Every row gives one point. Any point is a mix of the corners, with weights that add up to 1. It lies inside the corners' shape when no weight is negative. Say inside or outside, and name the corners with a negative weight.
In the rows, zero is written as 128.

Corners:
(1): [134 222 144]
(2): [124 138 154]
(3): [171 164 107]
(4): [119  80  37]
Points:
[134 156 140] => inside
[119 148 103] => outside (3)
[120 119  80] => outside (3)
[123  94  53] => inside
[137  98  71] => outside (1)
[132 194 141] => inside
[124 106  60] => inside

Corners:
(1): [249  98 147 141 117 122]
(2): [123 129 142 137  93 128]
(3): [139 103  99 140 132 142]
(4): [ 73 113  74  94 133 117]
(5): [178 134 139 101 128 151]
(6): [ 95 199 177 177 127 104]
(7): [ 74 103 122 114 121 132]
Points:
[112 117 132 120 118 129] => outside (3)
[149 145 144 148 123 119] => outside (7)
[ 86 112 103 123 131 120] => outside (2, 5)
[162 137 147 146 122 118] => inside
[123 133 124 125 132 126] => outside (2)
[131 138 143 130 114 139] => outside (1, 4)
[129 129 130 115 124 128] => outside (3)
[105 113  98 109 128 122] => inside

Corners:
(1): [134 135  94 139 121 184 125 167 134]
(2): [ 81 131 101  65  80 118 199 111 131]
(3): [100 144 132 113  88 117 179 148 103]
(4): [165 151  69 145 170 134  81 169 141]
(5): [204  99 173  99 188  69 163  54 103]
(6): [193 127 108 191 203 132 118 145 180]
(7): [147  73 161  98 121  85 127  84 122]
(8): [ 74 103 123 141 119 126 170 130  97]
(9): [122 100 106 160 100 141 138  90 119]
(10): [175  78 199 130 222  44  65   7 134]
Points:
[116 112 117 133 105 140 162 123 117] => outside (4, 10)
[162 111 122 120 153 115 106  95 128] => outside (3, 6, 8)
[147 102 150 126 164  97 111  78 130] => inside
[164 115 128 130 180 110  98 109 138] => outside (3, 9)
[109 116 118 103  91 111 172 119  99] => outside (1, 6, 10)
[137 122 112 124 138 123 121 120 122] => outside (6)

Corners:
(1): [161 173  67  72 140  47 147 178 154 129 172]
(2): [109 171  87 173 199 153 125 195 157 210 139]
(3): [138  66 168 130 176  80 164  76 174 193  74]
(4): [126  53 142 120 117 187 141  92  82 114 118]
(5): [210 179 138 146 154  71 186 150  68 137 168]
(6): [109 149 121 157 146  70 133  96  99 187 106]
(7): [201 157 163 117 190  60 174  75 165 103 121]
(8): [ 85  49  50 194 120 174 103 107 129 122 201]
(9): [237 116 200  67  89  94  96 194  75 143 176]
(10): [138 192  92 155  69 136 163 177 122 187 173]
(11): [187 125 155 160 125 158 100 162  87 249  63]
(12): [134 176 125 134 193  61 154 200 197 128 103]
Points:
[155 139 107 143 119 129 137 143 100 153 165] => outside (3, 12)
[158 139 120 147 142 127 141 148 126 183 113] => outside (6, 9)
[174 140 143 123 131 106 141 142 103 174 127] => outside (8, 12)
[185 127 149  99 127  88 129 158 117 150 149] => inside
[123 105 115 153 135 140 142 131 112 144 154] => outside (1, 7, 11)
[158 143 150 128 133 100 157 145 132 167 132] => outside (1, 8, 11)
[142 108 125 135 123 142 144 125 106 141 140] => inside

Corners:
(1): [130 191 176 112  28 182 125  90  82 114 126 113 177 158]
(2): [ 80 145 140 142 149  81  49  88  95  83 112 113 113 131]
(3): [196 132 122 148 157 165 177 138 144 148 188  90 174  84]
(4): [118 152  95 106 101 194 142 143  81  74 185 136 176 104]
(5): [123 121 107  68 203  15 126 123 158 144 125 151  95  84]
(6): [136  70 192 181  97  80 169 117 152 139 136 129 156 115]
(7): [101  87 140  97 101 135  95 149  73 172 120 125 103 132]
(8): [115  95 108  87  51  37  99  85 148  87  67  89 123 129]
(9): [110 203 151 129 204 224  80 179 152 112 113 139 164  75]
(10): [161 179 102 142 187 107 137 173 100 145 113 133 126  92]
(11): [131 136  95 186  36  52 122  54 122 104 157  84 137 174]
(12): [ 97 165 236  90 181  66 122 155  95 100 116 135 205 142]
(13): [115 101 144 202  33 155  24  84  91  98 115 136 170 103]
(14): [185  91 171 204 225 166 180 192 184 145 167 147 143 164]
(15): [134 169 102   7 160 139 137 240 117 113 143 127  58  42]
Points:
[127 131 150 123 142 128 122 146 120 124 130 129 145 109] => outside (11)
[122 123 152 140 108 121 103 112 116 112 115 123 158 127] => outside (11, 15)
[131 160 127 113 122 123 133 142  99 115 129 113 146 107] => outside (5, 13, 14)
[136 136 136 140 129 125 128 132 118 128 148 118 143 116] => outside (8)
[136 120 120 152 160 142 110 145 131 134 134 130 129 124] => outside (1, 6, 12, 15)
